Each row is a point. The window is the flat piece filled in between its corners: a triangle in 3 columns, a solid with four corners in 4, and so on. A path goes straight from each point to the next, and from the last back to the first. After which points does the path pass through the window?

Window (3 x 3)
[[ 67   7 -34]
 [  6  35 -11]
 [-19   1  70]]
Path:
(1): [13 14 67]
(2): [-17 -30  41]
(3): [-49 -24  46]
(4): [ 4  2 94]
(5): [58 21  4]
(6): [ 34 -22 -55]
(7): [ 34 -15   4]
(8): [61 15 29]
(9): [60 15  5]
(10): [ -5 -17 -40]
(11): [ 11 -24  14]
(12): [35 24 15]
Through the window after points: 5, 9, 11

Window (4 x 4)
[[ -8 -46  -7 -30]
 [ -1   1 -17 -68]
 [-47  36 -71   8]
 [ 29  25 -18  40]]
Path:
(1): [-13  32 -29  35]
(2): [ 19   5 -59  58]
(3): [  4  17 -86 -18]
(4): [-11  28  28  -6]
(5): [-39  29 -28 -11]
(6): [  1  -4 -75 -16]
(7): [ 13 -20 -50 -52]
(8): [-30  19  17 -46]
(9): [-16  65   3 -12]
(10): [ 22  -9 -67 -21]
(11): [ 14  13 -77 -43]
(12): [-24  -1  13 -55]
(13): [-46   8 -27   2]
(14): [  8  21 -90  17]
(15): [ 27 -20 -63 -37]
(16): [-20 -22   8 -44]
Through the window after points: 5, 7, 11, 15

Window (8 x 8)
[[ 24 -23  -7  37 -31 -21 -37   0]
 [  9  45 -37  12 -10 -62 -53 -32]
 [ -2  18  14  -1  -9  73  46   7]
 [ 43   4  10  20   8 -54 -31 -66]
 [-29   5  58 -25 -69  50  95  27]
 [ 15 -22 -28 -28   2 -27   0 -14]
 [ 11   4  -6  43  34 -73 -18   2]
 [-64  -8  51 -34 -24  60  21  -5]]
Path:
(1): [-16 -24  -9   7 -30  11  52 -15]
(2): [ -1  11 -20  19  -7 -32 -16 -38]
(3): [ 41  19  11   1   6 -42 -30  -9]
(4): [ 25  22  38 -81   5  24 -16   4]
(5): [-31   7  10  12 -16  -2  20 -13]
(6): [-12 -30 -16  20 -33  14  24 -39]
(7): [32 22 58 -4 13 22  7 33]
(8): [ -1   3  49 -20 -14  22   4  -1]
Through the window after points: 2

Window (11 x 11)
[[  6 -87 -37 -55  36  31  12  12 -40  29  18]
 [-25   7  -7  51 -21  11 -21 -45 -38 -23  13]
 [ 95  -1   4  12  22 -63 -30 -10 -10   3  -9]
 [ 11  11 -17  45 -22 -14 -19   2   9 -20 -51]
 [ -4 -34 -40 -75 -34  24   7  10   5  75  30]
 [ 24  33  17 -14 -25 -15  36  29  -5 -26 -16]
 [  4 -17  47   3  -5  33  -9  27 -13   6 -10]
 [ 10  62  26   6  -3  19 -18 -15 -21 -31 -57]
 [-21  -6 -10  14  27 -28  -2 -47  20  20   8]
 [-66  11   2  19  -4  -9 -59 -20 -18 -45   0]
 [ 16 -25 -43 -56 -12  36   7 -10  56  19  47]]
Path:
(1): [  9  -5 -35 -18   9  29  -3   4  19  14  24]
(2): [  4 -32  -1 -44 -39   4  -3 -28  30  -1  18]
(3): [ -8 -51  -3 -27 -24   5 -11 -33  14  11 -15]
(4): [-17  55 -42 -12   2  17 -19  36 -14   9  52]
(5): [ 8 17 -8 -1 -2 22 -2 10 -9 10 22]
(6): [  9 -18  -7 -31 -33  14  -4   2 -10  -8 -22]
(7): [ 25 -27  38 -14  -4 -20 -14 -29   1 -33 -32]
(8): [  4  42 -41  29   7  19 -18   3 -39  19  13]
(9): [ -1  23  -8  20  15  -5 -18   0 -11  -6   6]
(10): [ 16  -6  11   2 -38 -26 -13 -36   5  -6 -16]
(11): [-29 -44  12 -18 -25 -24  -5 -35  -9 -10 -38]
(12): [ -3  16 -34 -10  18  38  -9  14  -5  25  34]
Through the window after points: 1, 3, 7

Window (14 x 14)
[[ -3 -16  56  28  -3 -44 -12   2  47 -20  53  19  22 -11]
 [-37  21   9 -34 -30  39  73 -17   1  43 -30  -9 -24  50]
 [-48  23  21   8 -66  38 -16 -18 -23 -13  79  30 -19  18]
 [-44  21  48 -46   9  23  24   9 -78  10  -2  -4 -11 -64]
 [ 47 -10 -93 -43   4  -9  65  78  45  -2  25 -41  30 -52]
 [  2  34  42  42 -12  33  40 -60 -23  76  21  53 -38  -2]
 [ -6  32  -3 -37  -6  -7 -29  19  -6  44   4  15 -32   1]
 [-51 -14  12 -29  19   9 -10 -50 -14  31  68  32  13   1]
 [ -1  46 -38 -27   3  35  63 -53  53  25 -40 -26 -68 -38]
 [ 78  -5 -75  -5  54   7   2  24  46 -44 -60  -3  81 -69]
 [-50  53 -78 -40  12  -4  71  82  43  -5  -4  14  19 -39]
 [-18  -7  13  -6  10   4  34 -34 -45  -4  10  50 -72  17]
 [ 65   5 -65  74  17 -95 -21 -49  33 -29  13 -33  77 -20]
 [-30 -12   9  76  24  10 -24 -14   3  17  47 -16 -16  20]]
Path:
(1): [ -1 -43 -50 -11 -36  18  35 -17  28  45 -23  38   1 -55]
(2): [-20  67  14   2  30  15  28 -17   2 -16  31 -31 -27   9]
(3): [-19  28   6   3  17  24  15 -18   1  12  30  -8  -8  19]
(4): [-23 -31 -10  32 -60  -1  25   4   2  33  -2  24 -23 -16]
(5): [-17 -14 -12  11 -22  -1  26 -15 -12  15   3  24 -22 -13]
(6): [ 19  38  14 -14  45   8  29 -20  -9   2  33  23 -30   9]
(7): [  7  42   7  11  23  -2  44   0   1 -18  53   7  26  -1]
(8): [-34 -55 -31 -19 -30  -6 -33   7  -2  42 -47  31 -41 -34]
(9): [-43 -61   1  41  -9 -21  -7 -12  13  32   9  28  33 -49]
(10): [-17  51  12 -40  20  30  25 -14 -35   4  33  -6 -32  13]
(11): [  9  53  10 -27  38   6  39  27   1   0  68  20  20  29]
(12): [-33 -30 -15 -12  -4  -1  -4 -39   4  25  27   9   5 -29]
(13): [-44 -45 -50  15 -22 -46  32  15  38   3  -6   6  -2 -34]
(14): [ 21  61   0 -48  15  44  25   5  -5   0  21 -26   5   4]
(15): [ 28  31   6  -3  30  -9  18  10  21 -28  42  -6  16 -17]
(16): [-24 -24 -24  -8 -22 -12   4  18  21  30 -17  18   8 -31]
Through the window after points: 3, 5, 9, 11, 15

Window (14 x 14)
[[ 15  14   1 -14   0   8 -54   5  10 -71  11  -4  22  21]
 [-23  52 -34  -5   5 -19 -11  34  40 -35   3  -3 -12 -27]
 [-26 -16  32  -9 -37  55  36  93  22   2   3 -10   8 -54]
 [-55 -14   9  42  -3 -10  36  63 -41  24  15 -55  42  11]
 [ 10  22  22  47   3 -10 -14   6  21 -15 -30   5 -21   0]
 [  4 -13 -11  35  25 -19  -4  -1  23   4  75  19 -17 -13]
 [  6 -15 -20  -3  20 -48   6 -58 -14 -25 -16 -79 -18  -6]
 [ 27  24 -40  -2  59  -6  -6 -21 -41  34  -2 -54 -14  -3]
 [-28  15  33  11   1  48  95  84  58  40  12 -34  69 -24]
 [-33 -18   8 -22  68 -34 -42 -22 -17 -38 -17  -1   2  -6]
 [-27  25 -46   1   4  28   2 -47  15   4   8  16 -15   6]
 [ 17  28  -3 -37  -9 -58  -4 -31 -10  28 -11 -17 -15  16]
 [-11  13  10 -13  40  -2  13   5  10 -47  28   4 -64  32]
 [ -6 -17  -9   8  -7  21  94  92  -4  -8 -20   1  60 -26]]
Path:
(1): [  1 -14 -14  35  13   6  -4  31  31 -10  -5 -28   0   2]
(2): [-41  38   3 -37  20 -13  47 -13 -47 -21  48  10   5 -26]
(3): [  8  35  32  19  -2  -4  22 -10  -2 -46  -3 -21  10 -11]
(4): [-21 -22 -52  -4  14  -8  -7  45  17  46  22 -13 -24  17]
(5): [-10  -1 -34 -21   7 -32 -29  13   1  16 -33 -11 -32   6]
(6): [ 25  53  49   4  -7 -21  48 -38   2  -8  37 -15  27   3]
(7): [ 22  38  50 -12 -12  -7  47   9 -10  -1  57 -40  31 -45]
(8): [-46 -23 -67   5  37   9 -17  35  17  -7 -41 -10  -9  31]
(9): [ 22 -41 -51   1   1  20   4 -14  12   7 -24 -34  11  34]
(10): [-56  70  53   1  27 -40   0  45 -28 -41  49  18 -31 -53]
(11): [ -8  56  24  36 -18  24  35  14  13 -28  14 -11   8 -30]
(12): [ -7 -49 -31 -32  40 -31  -4  12  18  44  24  -3  -8  20]
(13): [  0 -56  -8 -14  24   7  10  55  -9  35  -9 -63   7  63]
(14): [-44  44  11  37   3 -24  23  -1 -14 -21  14  -8  23 -52]
(15): [ -1  28  11  29  23 -18  32 -13 -28  -8   8   4 -18 -14]
(16): [-16  -3  -5 -12   0  -6   7  28  30   7 -10 -33   5   1]
Through the window after points: 5, 11, 13
